Every row gives one point. The window is the flat piece filled in between its corners: a triangle in 3 columns, a solid with four corners in 4, and so on. A path goes straight from each point to the next, and from the last back to the first. List the points from which the path goes on through the window.

Window, 4 rows:
[[ 1.9  5.0  2.5 -4.7]
 [ 6.1  1.4 -6.2 -4.3]
 [-4.1 -5.0  2.2 -0.2]
 [-5.0  5.2  3.5 -1.6]]
Path:
(1): [-7.4  3.7  3.5 -5.8]
(2): [0.2 5.1 2.1 3.8]
(3): [-1.6 -3.7  1.3  2.3]
(4): [-7.2 -4.1  3.2 -5.6]
(5): [ 1.9 -0.2 -6.0 -7.7]
(6): [ 6.7  2.1 -4.7 -2.1]
(7): [-2.2 -4.1  2.3  3.1]
(8): [-5.5 -3.4  1.5 -5.9]
Through the window after points: 1, 3, 5, 7

Window:
[[  2.6   5.2   3.0  -4.2  -9.4 -11.1  -5.5   4.6]
 [ -4.0  -2.0   8.6   1.7  -3.2   0.4   6.3   8.0]
 [  0.0   1.9   1.2   0.4   6.2   9.0  -6.9   7.1]
 [ -6.3   2.6  -3.8  -2.9   1.0   2.5   5.3  -1.5]
 [  1.2   5.8  -3.2   1.9   3.9   4.7   3.4   0.6]
 [ -3.3  -8.3  -2.9   2.0  -5.1  -7.6   4.7   3.3]
 [  2.0   1.4  -1.3  -0.9  -2.4   6.1   3.3  -8.6]
 [  4.0  -4.7   3.7  -3.1   3.0  -5.8  -3.9   4.1]]
Path:
(1): [ 5.4 -0.5 -3.2 -3.1 -2.3  3.0  3.2  2.2]
(2): [-0.2  1.2 -3.6 -4.8 -5.0  5.7  6.4  1.7]
(3): [-3.6  1.4 -0.6  1.5 -1.8 -0.2  3.0 -2.8]
(4): [-2.8  0.9  5.4  4.4  4.8 -2.9 -5.0 -2.9]
(5): [ 6.9 -4.0  0.0 -8.0 -1.8 -3.7 -1.3  9.8]
(6): [ 0.7 -2.6  1.0 -3.6 -4.6 -0.3  2.2  3.2]
(7): [-1.9  1.9  4.9  2.8 -0.3 -2.8 -2.5 -1.8]
(8): [-5.5  2.6 -0.8  3.5  3.1 -3.8 -1.4 -1.4]
Through the window after points: 4

Window:
[[  2.5   1.0   8.2  -5.3   3.1   5.7   4.1   4.5  -0.3]
 [  2.1  -1.2  -3.7   7.7   3.1   2.7   1.8  -2.9  -5.8]
 [ -2.5  -7.4  -1.6  -2.2   2.0   2.1  10.2   0.8  -9.5]
 [  5.3   0.6  -2.2   8.1  -8.5   0.9  -5.5   3.4   2.6]
 [ -1.5   6.1  -1.7  -6.0  -8.4  -3.4  -2.7  -1.6   5.1]
 [ -3.9  -1.0  -6.9  -6.5   3.0   1.0   0.8   6.4  -1.4]
 [  9.2   4.5   3.2   2.6  -6.9   2.5  -8.8   3.1  -4.4]
 [-10.1  -2.2  -5.1  -6.7  -0.4   6.6   1.9   0.3  -0.2]
 [  9.2   1.8  -4.8   3.3  -1.5   8.3   2.2   4.5  -5.2]]
Path:
(1): [-3.6  8.6  1.5 -2.7 -4.1  1.7  2.0  0.6 -0.8]
(2): [ 5.4 -7.4 -4.7 -4.4 -2.5 -1.3 -2.0  0.9  2.3]
(3): [ 3.3 -2.2 -2.3 -3.5  2.6  3.7  3.5  1.6 -0.6]
(4): [-3.2  2.4  3.2 -1.0 -2.4  3.3  2.9  3.3 -2.7]
(5): [-1.7  3.4  1.6  0.2  0.8  5.5  3.2  5.2 -3.7]
(6): [ 1.9 -3.4 -1.2 -2.5  0.7  5.5  1.5  2.1 -2.5]
(7): [ 8.0 -4.3 -5.5 -7.6  0.7  4.6 -0.7 -2.1 -0.8]
(8): [-8.6  4.3  3.5 -1.7 -1.5  3.0  3.6 11.5 -1.8]
(9): [-2.4  2.8 -4.1  2.4 -0.9  6.0  2.9  2.5 -3.9]
(10): [ 5.9 -5.6 -2.4 -8.0  0.2  4.4  0.5  3.4 -1.4]
(11): [ 7.6 -4.7  1.5 -6.4 -0.3  8.0 -5.5 -2.3 -0.4]
(12): [-0.7  3.7 -1.9  0.1 -3.5  0.4  1.1  6.7 -1.5]
(13): [-4.4  5.3  1.0  1.5 -3.3  1.0  3.5  8.3 -1.8]
(14): [ 6.2 -2.6  4.1 -5.5  1.6  5.0  0.7 -1.1 -1.4]
(15): [ 3.0 -0.5 -3.7 -1.0 -5.0  1.8 -3.8 -0.5  0.5]
(16): [-0.6  4.9 -4.5  2.7 -5.3  1.1 -1.5  3.4 -2.6]
Through the window after points: 1, 9, 13
